Each wall is flat, endless, passes through zero and stands at right angles to its row. A trip goes straight from one point to another. List the walls that it crosses, first one first.

Walls:
(1): [-16 -31 -48]
(2): [-33  42  37]
(3): [-30 -43   0]
(4): [ 20 -23 -28]
(5): [-23  31  40]
Trips:
[ 12 -38 -25] to [-62  30  -7] -> 2, 4, 5
[-13  -3  18] to [66 17 20] -> 3, 2, 4, 5
[-95   4  72] to [ 1  2 55] -> 3
[  3 -17 -63] to [ 37 -43  29] -> 1
[ -3 -73 -21] to [-29 -51 -19] -> none

Walls:
(1): [ 29  -5 -11 -16  -8 -16  52  57   3 -31  28]
(2): [-38 -23   6  11 -23  47 -21  26  -4   3  -7]
(3): [-18 -95  -8 -16  24  24   0   1  -9 -10 -23]
(4): [ -2  35  44 -14  38 -37  24  15   0 -40  16]
(5): [ 11 -15   0  11  21  79 -76  18 -28  24 -21]
(6): [ 34  40   1 -37   9  14  46  63 -24   5  24]
(7): [-10 -34   4 -29  11 -27   7   7  -1  19  12]
(8): [ 25  24 -55  13  31  -1  -1 -27  17 -19  46]
(9): [ -5  25 -15 -25   9  10 -34  12  -6 -55 -41]
(10): [-35  46  -5 -30  -2 -35 -16  50 -24  27   3]
Trips:
[ -2  24  36  -8 -10  25 -47 -22  20  32  17] to [-22  50 -46  14  36   9 -16  40 -93  19  44] -> 8, 6, 9, 4, 1
[  1 -21   9 -33   5 -24  29  -3   8 -64  64] to [-34  27  37  42  24   0   1  -9  51 -10  13] -> 3, 6, 7, 1, 2
[ 13  21   1  -6 -30 -38  12 -16   0 -22 -21] to [ -5  16  14  52  26 -19  -2   3 -14 -20 -39] -> 1, 10, 5
[ 13  23  40 -35 -31 -10 -14  50   0 -43  18] to [-16   5  14 -24 -31  -3  13  12  41  33 -54] -> 7, 4, 1, 6
[-21 -27  -4 -20  27  47  29   7 -39  17  -2] to [  6  57 -25  35   0  64  40 -19   6   8   1] -> 1, 7, 8, 3
[ -8  24  21   2  18   3  13  -3  15 -38  -7] to [ 67 -22 -44   0  28  -8  82 -10  -4  39  11] -> 9, 7, 3, 4

Walls:
(1): [-19 -12  -2 -54 -14 -21  40  66  -3  22  29  12  -8  40 -54  17 -23  -2
 -10 -19  36   6   6 -20]
(2): [ 10 -60 -16  20 -28  -6 -19 -21 -17  22  -8  17  33  28  23 -32 -34  25
 -42 -40  21 -14 -53 -16]
(3): [ 48  11 -51 -22  40  17 -38  29  -8 -40   1 -19 -45 -51  33  21 -11 -48
  26  10  15 -10  26 -25]
(4): [-13  -6  15  78 -19 -54  22 -29  -9   8 -27 -13 -12  24  70  37 -17  24
  10 -48 -15  36  27  30]
(5): [ 12  49 -11   6  -8  56   8 -22 -14  16  28   2  27  59  33  20  27   4
 -14 -63 -33  26 -28 -37]
(6): [-17  -1 -23 -42  -3   9   2 -95 -65  11  -2  15   5  -2  -4  11   4 -16
  31  21  17   4 -21  -2]
(7): [-41 -15 -23  37  21 -21 -20  33  17 -24 -39  64 -42 -13  16 -15 -26  32
 -34   0  36   1  -4  33]
(8): [ -9 -23   9  -2   0  -7  20  52  -5 -54 -27 -40 -26 -66  69  12 -34  12
  13 -35  31  11 -11  23]
(9): [ 44   4  12 -23  56 -19  39  10 -24   3 -10  28 -29   1  -2 -34  39 -35
  -5 -15  11   8  16  24]
(10): [ 43 -50 -31  -9 -34 -14   8 -28  19  13   7  23  30  11  -2 -12  23 -17
  70   6  36   8 -27  23]
(11): [-25  26   7  74 -37 -63  -4 -31  -1 -58  18 -56  -2  19   1  12 -11  41
 -17 -33  -2   1   1  11]
Trips:
[-24   0  15   6  89 -26 -16  30  28  14  26  21  39 -65  20  18   5 -24
   4 -52  39  42  44  20] to [ 12  27  18  13   9 -36 -26  35  12  -5 -73 -15 -11   5   4  13  33 -66
  74   4  36 -24 -66 -41] -> 10, 1, 4, 7
[-46   6 -33 -22  10  26   0   6 -67 -65 -21 -20  22  29  11 -22 -19  33
  16  28  -9 -18  29  21] to [ 28  18 -24   8  22  -2  -2 -45 -49  -1  22  20   7  45   6 -14  22  44
 -19 -31  34  59  61  32] -> 4, 5, 9, 3, 8, 2, 10

Walls:
(1): [ -1 -51  12 -10 -16  11 -48  28  30  10   4 -17  84 -18 -33 -17  19 -12
 -10 -19   0 -39  26  27 -15  -1  -6 -79 -35   4 -61 -42  15 -15   3 -16
 -20  21  27  36 -11  22   1  30  18  18  12  66]
(2): [-14  -7 -10 -35 -23  -7  71 -14 -15   5 -14 -95  -1 -14 -16  -7  29  15
  45  34 -33  15  34  60  17  14 -18  -7 -19 -23 -42  -6 -25   6 -38 -28
   4  45 -41  32  31   8 -30  10  -1  33 -16 -69]
(3): [  1  30 -33 -25  34 -38  57  30  12 -15 -16  16 -17 -12 -38  15  -5 -19
  25 -10 -29  24  -6 -27 -25  -3 -24 -32  17  12 -33   6  -9 -29  28  -5
  -5 -23  34  13   2 -39  15 -24 -40   6   4 -16]
(4): [ -9 -22 -17  -2 -15 -26  15 -27   1   0   0  -8 -24   3 -35 -13  47 -17
  25  37  21  17 -74 -26  39  24  10  27  -7 -65 -41  11  16 -27 -13  12
 -15   5  36 -18  24 -35  27 -26  -3 -33  27  20]
(5): [-43   7 -20   1 -33  -8  33  -5  17  32   1  -5   0  -6 -24  26 -22 -47
   7  -8 -16  14 -25 -14 -25  30  -2  12  47 -25  -1  27  13 -12  -1 -35
  -3  22  14 -46   9  -9 -49 -39  22  -6  11  48]
(6): [-41  34 -56   4  13 -40 -30 -21   3 -33  29 -27   1 -24  22 -39   3   9
 -10  17  60 -65 -31  27  20 -17  10  48   7  37  -1   9 -26   8 -38  32
 -25  19  13 -15 -12 -27  36 -71  18  22 -51 -20]
Trips:
[ -8 -44  -2 -70  31 -15  46 -11  28   7  -8  19  55   4 -48  11  37  19
  36 -40 -27  -8  -7  19 -29 -23 -17 -69  -1 -22  28 -41   6  34 -22   8
 -22 -31  12  -4 -54  57  28 -29  -8 -13   0 -87] to [ 30 -50 -29  14 -37  16   7  18 -44  31   4 -57 -22   4 -18  -1 -17   8
 -12   4  11 -35 -59  17  -3 -33   6   0 -21  -1 -44  29 -41  41 -12 -23
   2 -20 -17  -3  26 -27 -17  23 -26   4   6  31] -> 4, 3, 5, 6
[-22 -37  59 -35   3  19 -14  21  17  23 -37  69  33 -12  23   3 -28  -5
  12 -12   6 -21  46 -16  -3  42 -19 -21 -17  15 -11  46  14  -3   6  36
 -13  19  11  20 -32  43  10 -39  38  20  34  34] to [ 40  12   7  -3  14  44  13   9 -21  -6 -68 -12 -10  84   0 -55 -28  38
  15 -12 -39  -1  14 -34  12 -23  18  19 -58 -15 -58  -8  14  14 -12 -17
  26 -50  37  42 -25  43  -4 -10 -19 -29  21 -30] -> 5, 3, 2, 1
[-24  -6  43   6 -21  25  10 -44   3  -8  13 -18  11  -6 -45 -24 -12 -19
 -18 -31 -10 -12   9   5  65  -8  32   6 -14  29  25  11  -6   8 -34  19
 -31 -20 -47   6  32 -13   6  16  10  73   1  -9] to [-34   0  -5  25 -14  -8 -15 -26 -11  23   6 -35   7  17   0 -37   7 -13
 -19  15 -56  -8 -11 -70   7  60  39  -2  29  17   4   4  -5 -21  -8  14
   0 -18  17   6 -11   5 -40  37 -23 -56  26  51] -> 5, 4, 6, 2

Walls:
(1): [  1 -22  18  49   1   9 -16  -4   0  24  -7 -12  16  12 -35  -8 -18 -58
 -50  12 -13   7 -72 -23 -37  19  10  12   5   6   7  16  -4 -28   7   6
   5  19 -15  73 -14 -20  -9  26  24  -7  19  15]
(2): [-17  -5 -24  17  55  24  -3  -6 -29  20 -25 -21  12 -13  12 -17  26  10
  18  -7  -8  41 -15   8  73  45  26  19   4  -4  30  20  22 -13 -20 -27
  12   4  -4   0  19   4  18 -19 -13  50   4  15]
(3): [ -1 -40  11 -21 -70  32   4 -18   7  -1  -3 -55 -44  25   7 -49  -3 -40
  -1  -1  11   7 -14   0   8 -27  33   0  -4 -39 -26  15   7  23  21  16
  -4  22   3  30   7  34  -2   5 -22  35   3  -6]
(4): [ -7 -19 -45  -8 -36  -9  29   1 -28  33 -28  -8   0 -45 -36 -11 -20  -2
  33  16 -45 -20  35 -95  11 -48 -33  -4  20 -11 -17 -36 -11   5 -56 -43
  -8 -45   2 -36  51  32 -18   3  20  12 -17   1]
(5): [-44  18  11 -25  37   1  29 -56  15  21 -18  -7   3   7 -31  15 -11  -1
 -30 -10  10 -13  -3 -55  13  -9  10  25  20   9 -25  13  -5  25 -12   1
   8 -24  -9 -18 -29  -6 -34  15   6 -10   1  25]
(6): [ 34 -19 -12 -43  -9  44 -12 -31   4  28 -16 -45 -15  35  -7   7  -1 -10
 -20 -20 -42   2  43  63 -14 -18 -29   1  -4  10 -13   3  34 -21  29  23
  -1  32  60  -3   9   9  10   8 -27 -19 -58 -21]
(7): [-16   7  13  18  -4 -13 -37 -11  14  -9  17  -9  -2 -25  12 -25  31  35
 -16  41  12  37  53   6  -5 -29 -17   5 -13  12 -11  54 -12  10 -17 -42
  17  -2   2 -10 -24 -12 -39  27 -19 -26  -5  49]
(8): [ 23 -44 -35  -6   5  -3 -10 -23   4 -23   6  31  -2 -23  23  34 -14   5
  12 -45   4  -6  20 -20 -30 -15   4 -13  45 -39  16 -15 -19  26 -32  -7
  37 -14 -48   4  16 -15  30  20  41 -49 -13 -59]
(9): [ -5  43  11 -30  10 -42 -22  18 -28  15  -1   7  21 -14 -26  14   0  43
  16  54  31  16   5  -9   8  -3 -32  14  76  13   8  33 -20  -4   5   1
   7  26  -8  -8 -21  58 -27 -47 -28  18   5   2]
Trips:
[-30 -11  -3 -29 -23  19 -10 -20 -44 -18  13 -38  11  10 -19 -20 -16  26
   5 -20   6  -6  16   9  18  27   1 -43 -16  23  -1  40  -1 -36 -35 -10
  20  41  -6 -34  22  55  25  31   1  13 -21  -9] to [ -9  -9  24  17  22 -37  31 -28  16  27 -11 -24  46  55  -8  19  -5  35
  -4   0 -31 -22  18  17  -9  19 -41  -5 -40  -3  22 -11  21   3   6 -15
   5 -30   5  -8 -15  62 -26  -6   1  52  19   1] -> 5, 7, 3
[ -1 -36 -33 -27  40   3 -54   4   7 -19  20  -6 -12 -17  -5   4  66   1
  -8  18  -1 -10   4 -16  30  28   4 -17 -22 -16 -11   7   7  -3  13 -41
 -24  44 -16   5  10 -16   4 -38 -27 -18 -17  29] to [  7  -5  33  16  -8 -28 -21  18 -35   2 -24   3  20   6  53 -15  13 -36
 -25   4  18 -10 -14   2 -43  13 -57 -13 -17  20 -26   2 -11  15  11  12
  35   4 -15  18   7 -28 -30 -12   4 -32  39  18] -> 6, 1, 2, 9

Walls:
(1): [-20 -20  69  35  -3 -13 -23 -23  -5   1  15   6  23  -6  59 -10  27  12
  60   7  16 -31   5 -34  27 -15   4 -15  33 -62 -37 -35   3   7 -36 -36
  32   2   3 -10 -47 -51 -43  39  29  45   5  14]
(2): [-17 -40 -44   3 -21  62  -8 -11  63  16 -17  75  31  -5 -11 -11  19  49
   5  29  40  -8  52   2  -4   2 -12 -10  82  20 -26 -19 -29  -6 -49   6
 -20  17 -40  63 -27  37  50  11 -31 -34 -28  27]
(3): [  8 -36 -44  30 -44  69  51 -11 -12 -16 -20  -2  76 -27  -3 -36   0  33
  46  -3  30 -20 -30  20  23   5  -5 -31 -15 -17  32  -4  46 -10 -49  25
  53 -24 -36 -65 -15   2 -82   7 -28   7   8 -19]
(4): [ 31 -18 -15 -37   4  -7 -34 -13  32 -18  -5   6   9 -25  11  -4  22 -11
  66  11   4  16 -37  -3 -63  -9  33  28 -17  -7  70  11  -7   8 -16  14
  37 -75 -16  23 -54  -7 -25  69  70 -39  16  30]
(5): [-29  -5  36 -22  41 -22 -33 -15  -3 -40 -24  44 -34 -36 -14  37 -13  -7
  -2  -2   6 -30  25 -25 -40  -5  18   4  26  26 -30 -44 -43  -2  -4  -9
  62 -20  27  11 -33 -39   5 -29 -15 -15  32  -2]
(6): [-22 -26 -13  15   8 -24  -1 -21  -3 -84 -16  15  21  -8   0 -29 -15   8
   3  12  13  20  -7  29  25 -46  39 -67   8 -37   9  -1 -11 -39   4   5
 -15  -3 -48 -46   2 -21  47 -60 -14  24 -19 -15]
(7): [-12  72  55  23  -8  38 -45 -41  15 -25 -95  -2  13  12 -21  11 -13  18
 -32  10  42   9  36 -30  -9 -16  17  14  21  47 -20 -12  13   6  10   0
 -21  54  -2   4 -12   5   1 -49 -24  12 -54  -9]
(8): [  3 -23 -10  -7  32  29  38  -3 -25  23 -11  21 -17  58  33  -2 -52  -3
 -16 -31  -1  14 -31  54   1  15  16  -6  14 -28  59   4 -12 -45   2  39
   0   2  23 -10 -59 -16  -2  10  56 -26  -7 -34]
(9): [ 59 -28  -5   5  19  -5 -47 -22   2  -4  10 -77   0 -29 -55  43  -8 -10
 -58 -46  25 -20  20  38   4  23  18  23   1  -7  13  48  79   9 -25  18
  23   8  48  12 -31   7 -22   3  -3 -17  -3 -26]
Trips:
[ 53  20 -20  -9 -16 -34  -3 -27 -23  46 -27  -7  24 -19  20  17 -50 -15
   8   5   4   2  18  48  27  14   5  25  44  30  15  -3 -34  -1   5  -5
  28   7  16 -68   3 -10   7  25 -17  54 -16 -63] to [ 48   6 -86  45  33  36 -45  25   5  58   2 -25 -19 -49   6 -52  18 -31
  17 -21 -32 -15  29 -11   4   5   2  -9   7  -5  16 -31 -25 -19  -4   8
  46  27  25   0 -18   5  24 -25  -1 -18 -34  45] -> 6, 7, 2, 4
[  5   4 -36 -30  55  33  36  16  50  17 -41  63   5 -20  63  53  25  -4
  -6 -27  -3  32  27 -16  62  28 -21  42   6 -33   5  40 -43 -12 -18  13
 -58  -9 -67  -7  32   3 -15  -5  32  15 -24  37] to [ 21  -2 -49 -16  31 -26  28 -31  46  46  12 -56  14 -26  32 -15 -27  -9
  17  16 -51  70 -51  -3  34  11 -18  -1  31  37  12  12  -3   1 -54  18
  -8 -54   1   0  44 -21  36 -34  23  -1 -17  42] -> 6, 2
[  1   8   8 -49  16  13  -2  46 -22  27  10  42   9   8  45 -10 -15  15
 -50  27 -24 -13  -4   6  12 -25  11  16  67 -29  10 -50 -18 -23 -26   1
   1  40   7 -40  21  -4   4  60  16 -22  -3  11] to [  3   6   3  23  20  34  -2 -32 -66  -2  31  41   0  14  38   4 -36 -18
  74 -11  35 -15  28  68 -23 -20  27  27  41 -12  -1 -35  22   2  30  19
  -7  14 -14  41 -19   2 -16  56 -36   7  -2 -12] -> 4, 3
[-24  15  72 -13  12   2 -44 -75 -17  -6 -12 -34 -36  -4 -37  11   9  21
  46  12 -59  23  -3  43 -16 -32  -8  18  16  -5  17  17  -2   3 -11   0
 -32 -50   3  15 -41   2   4 -31 -20  61  27 -28] to [ -5  47 -21 -68 -10  12  17  34 -20 -43  39   3  44 -19 -56  82  15 -15
 -13  24  11 -28   2  23   4  27 -13   2  31 -36  43  21  34 -25 -33  23
  73  14  23 -45  17 -35  -2  11  33   9   8 -19] -> 8, 3, 7, 1, 6

Walls:
(1): [-62  -2 -32 -27 -30 -31 -21   5   4 -25  20  32 -27  11 -17 -21  -4  25
 -25 -95 -65 -25 -52  19 -45  40  -5  15  35  53  12   7  -4 -38  51  -2
 -10 -30  -8  -5  19 -34  41 -21 -18 -11  48 -13]
(2): [-12 -33  19  -8  15  -8  -3 -13 -31  33  38  35 -22 -22   5  37 -42   1
   9   5  48 -46  58 -39  33 -19  26 -30  -8 -28  -8  34  -6 -60  44  15
   5  22   7 -61  22 -18 -34   5 -23  24   3  -6]
(3): [ 17  -2  30 -51 -26  51 -16 -33 -46  -9  10   7 -36  13  34  18 -26  13
 -77   0   7  22  23   1  58 -20 -10 -55 -38 -23   9 -21  -7 -44 -11  30
 -38   2  -8 -24   3   9  27  29 -48 -34 -20 -20]
(4): [  8  -7 -22   1  -4  30   9 -16  50  19  -3 -12 -16   3  33  -7  55  29
 -50  48  44 -22  15  15 -22 -28  17   1 -23   3  41  11 -12  18 -14   1
 -38  -1  -1  -5  37  -5  19  36  15  -3   8 -51]
(5): [ 55 -14  85   5 -10  -6  -8   5  59 -25 -11  17  -2 -27  51  41 -20  22
  -9 -45   4 -61 -24 -16  -2 -34  18  15  19  60   8   4  -5  15 -37 -25
  20 -23   6  -5 -64  33 -49  39 -20  39  12  20]
(6): [-12  13  30  12  32  37  35  14 -18   6  31  50 -46   6 -47 -16  10  -3
  15  13  43  45  -6  26  33  -4  34  -3  34 -27 -47  57  37  38 -13   3
   3  14 -30  34  13  52 -18  26 -28  46  72 -24]
(7): [ -9 -18  30  -2 -29  16  35  35  14   0  18  54 -14  -1 -11 -11 -10  -3
 -31  45 -72 -20 -43  13 -42 -14 -48  13  66  14  11   5 -46 -14   1  12
  -4 -35 -26 -39 -28 -12  22  -5  24  -6 -10  -9]
(8): [ 35  43   0  -8  38  28   7  56 -52   2   7 -18 -59  32 -36  16  20 -41
 -15  10  27 -51  56  26   8 -26 -11  12  25 -42   1 -11 -11  11  -6  20
  22  32 -30  -6  85 -19 -13 -26  35  16  27   1]
(9): [ 50  -6 -21   8  -5   1   6 -54  18 -54  16   1 -17 -34 -13  31  45  35
 -12 -10 -37  36 -13 -21  10   9 -20 -46 -14  38 -26  25  19  -8 -35 -46
   2 -16  -9   2   9 -13  41  41  36 -34 -43 -25]
Trips:
[-50 -12 -77  20  38 -42  10 -30  52  30 -14  11  27   0   8 -10  24   4
  42 -18  -6 -19 -27  -7 -89  24 -13  69  42  -5 -15  -6  23 -19  10 -14
 -20   4   1 -19  -1 -19  -5 -10   2 -22 -20 -46] to [ -1 -17  -3  18  26 -40 -62 -41  47 -10 -31  53   9 -34 -14   6   9  -5
  -4  -8   5  -4  -5 -32  69 -16  -4   1   4   8 -29  -9  -3   8  16 -20
  16  23  26 -38  84  10  11   4  30  -2 -17  45] -> 9, 7, 2, 4, 5, 1
[-23  13   3 -18  10 -19 -46  83  25  26  35  -7  -4  37 -14   4 -60  -2
  18  -3  25  -7  37 -30   6  -9   3 -42  -1 -12 -12   6 -42 -41   0  17
 -54  -6  10 -32  76  32 -56 -12   2  -3 -13  56] to [ -2   5  17 -64  17 -14 -11  10   4 -36   6   6  86   8   9   2 -54 -38
 -56 -24   5  12 -56 -13 -48   1  -9  13 -22 -28   2 -20 -45 -20 -13  23
  -4  -3  31  21 -33  56  21  17  12  20 -25  14] -> 5, 7, 8, 1, 2
[ 37  32 -38   7 -24  -2 -37 -47   6 -26  20  10  12 -34 -13 -72  31  30
  -7  11  14 -38  30  -8  16  16 -39   6  -5 -26 -25  43  12  -3  -4  10
 -18 -19 -20  -3 -55 -43  48 -44 -32  -9 -20  -6] to [ -5  12 -24   8 -17  20 -40 -10  37  35  38 -10  23 -15  14  26  46 -24
 -28 -44  -1  -7  31 -47 -21 -27 -84  23  -8  29   6  -9  42  41  15  34
  26  11 -21  20  -8  19   0  19   4   0 -37  38] -> 7, 3, 5, 1
[  9 -11  28 -24  13  25  -5 -49  -7   4  30 -20  13  13 -18  14  56   5
 -72 -50 -32  -8  48  11   9 -38  40 -30 -14 -37  -5   9 -20  -8  15  -8
  42   2   9  29  -6  24 -26  25  31  17  73 -47] to [-15   8  -4 -28   4   9   6  10  13 -36  83 -55 -23 -15 -50  19 -27  45
 -48   7   6  -5 -31   4 -17  14  24  -6 -34   0 -31 -33  12   5 -42  -9
  28  25  21 -36  12  10 -24  30   2  27 -26 -35] -> 1
